Each row of a before or after table is a point. One or more steps were done to the points. Then noise was added and the rows were shuffled. The steps act on how far a point lies along the listed directions, d1 being the first. Write out the steps. A step turns or swaps two directions, mirrors them in a line or flattens them onto one, adds a multiple of one to another, or multiplies one. Angles are multiples of 10 degrees, from the lower direction toward the higher: turns from -170 to 170, lines from 10 to 170 but not 90. Use the fewest steps. Two steps may share a direction if one is a turn and the other turns, adds or multiplies; they go together, in the order done. Otherwise the lowest direction goes first.

Directions:
(1): -6 -57 -13
(2): 29 9 -50
(3): 51 -12 27
Before (14 x 3)
5 -55 -4
-67 50 1
18 5 -51
16 11 -76
-13 46 -54
0 -16 -21
-39 39 -20
6 62 14
17 -6 -8
17 -44 -1
-8 -11 17
-21 38 7
30 -4 -19
51 -25 -29
After (14 x 3)
7 81 21
-44 37 22
-67 64 -1
39 -47 29
-19 50 6
13 -12 9
-33 30 66
0 -20 52
7 -67 -21
-12 -20 73
16 -53 -13
22 -15 25
-5 -27 11
0 -4 -23
Steps: multiply d1 by 1.3; mirror d2 and d3 in the line at 70 degrees

Directions:
(1): 8 -12 -37 55
(2): 23 -61 -3 -19
(3): -46 -27 34 24
Before (11 x 4)
-39 67 -1 -13
-13 -5 33 -37
-34 3 -14 22
45 3 -12 -58
6 -28 -47 60
34 -63 -53 -5
-2 31 32 -43
-2 3 3 -34
-19 35 16 18
-9 -19 38 -3
27 -50 -14 -32
After (11 x 4)
-32 14 28 8
-29 42 6 -37
6 0 -5 -33
37 -30 -34 -13
12 14 22 -55
85 25 -45 -68
-52 -4 2 25
-32 -35 50 14
-10 -7 -42 73
-21 -20 35 -29
44 -29 -80 12
Steps: turn d1 and d2 by -20 degrees; multiply d2 by 0.7; multiply d3 by 2

Directions:
(1): 37 -16 32 27 56 -18
(2): -38 52 12 38 22 25
(3): 0 -19 -60 -3 41 36
(4): 32 57 -11 -44 19 -13
Before (9 x 6)
20 -45 -21 -13 -12 13
50 -51 17 -69 -39 -52
0 15 12 -10 15 10
-12 -40 -10 40 31 8
-19 -12 19 19 16 -45
5 50 20 -35 -44 -24
58 -96 -5 -28 11 -44
-47 2 2 25 -33 16
-10 37 14 21 1 19
After (9 x 6)
-13 5 -2 -2 -5 20
57 -27 9 -89 -65 -77
28 16 -39 -37 30 -11
20 -34 67 -36 -76 -57
-30 40 -4 -11 7 -36
8 18 17 36 53 0
49 -36 6 -28 -11 -16
-39 -1 47 54 -26 7
-16 28 -5 36 17 41
Steps: turn d1 and d4 by 140 degrees; turn d2 and d3 by 40 degrees; multiply d2 by 1.3

Directions:
(1): 14 14 -43 18 32 -46 49 33
(2): 6 29 -54 -22 40 22 -23 -48
(3): 19 -8 10 -57 -23 -52 21 -41
(4): -6 -46 -22 27 -16 32 54 -41
(5): -51 20 -12 -53 -13 30 35 30
(6): -37 28 -36 31 -58 -29 -20 -14
Before (8 x 8)
27 -19 28 -50 31 49 7 -58
1 25 -7 -94 38 38 15 17
80 -13 26 -2 48 -17 -41 -39
-51 11 17 7 -4 60 -21 34
-6 -10 -30 -43 29 15 22 -33
20 -21 2 -6 -32 -32 38 -33
23 12 -29 30 26 -38 -22 5
-44 27 -29 -35 -34 -4 -11 -20
After (8 x 8)
-7 27 -55 -28 19 -23 5 -10
5 -30 47 -36 34 92 34 -7
-25 -25 7 -13 9 32 40 30
18 -48 66 -48 -12 15 70 54
-7 9 66 -9 -21 -22 -47 35
23 4 -19 -74 56 51 22 -48
4 -20 -31 54 -5 27 29 -20
-50 -9 -1 16 -72 -12 10 -1
Steps: turn d2 and d5 by 90 degrees; turn d3 and d4 by 80 degrees; multiply d6 by 1.3

Directions:
(1): 3 -39 68 -2 -46 -49 -14 -1 11 24 -32
(2): 23 51 32 -13 -1 -34 24 -37 -66 -25 12
Before (13 x 11)
29 3 -15 24 -13 13 -24 12 32 17 -19
9 64 -12 5 16 13 36 -19 -59 -18 15
-16 2 8 -3 -21 -28 -3 22 -4 4 -10
-40 2 -115 31 72 108 6 23 39 -8 32
-5 9 -16 8 29 24 -9 2 22 11 6
-29 53 -160 13 86 107 3 36 28 -33 74
3 14 43 2 -34 -53 19 -33 -17 1 4
9 -20 27 -11 -36 -32 -3 -13 -5 5 -6
42 -16 59 8 -19 -49 -7 0 10 17 -18
27 19 70 -14 -31 -42 -9 2 -11 6 -39
-7 36 7 33 -9 12 1 1 -9 -4 -7
-8 -47 48 13 -5 -16 -18 14 44 33 -9
21 42 -45 0 5 -11 -22 -4 -39 -48 -3
After (13 x 11)
-23 2 -58 25 22 63 5 30 33 13 -2
15 22 -12 -13 -5 -8 13 -26 -38 -23 22
-52 -123 6 20 -52 0 -67 77 143 69 -37
-3 48 -33 0 19 6 30 -28 -19 -21 38
-9 26 -4 -3 -4 -19 7 12 -23 -6 0
41 11 15 16 -25 -13 -19 -5 4 14 -24
32 78 -6 -15 26 14 16 -2 -36 -33 3
53 49 5 3 24 -14 18 -18 -37 -22 24
-38 -110 46 32 -43 -5 -36 35 89 62 -53
2 -7 -67 9 0 11 -44 29 23 -24 -17
14 20 62 -5 7 -39 12 -27 -31 -4 13
-6 -15 23 6 2 -2 -16 0 26 25 -13
-12 25 -2 39 -8 22 -8 11 5 1 -13
Steps: turn d1 and d2 by 100 degrees
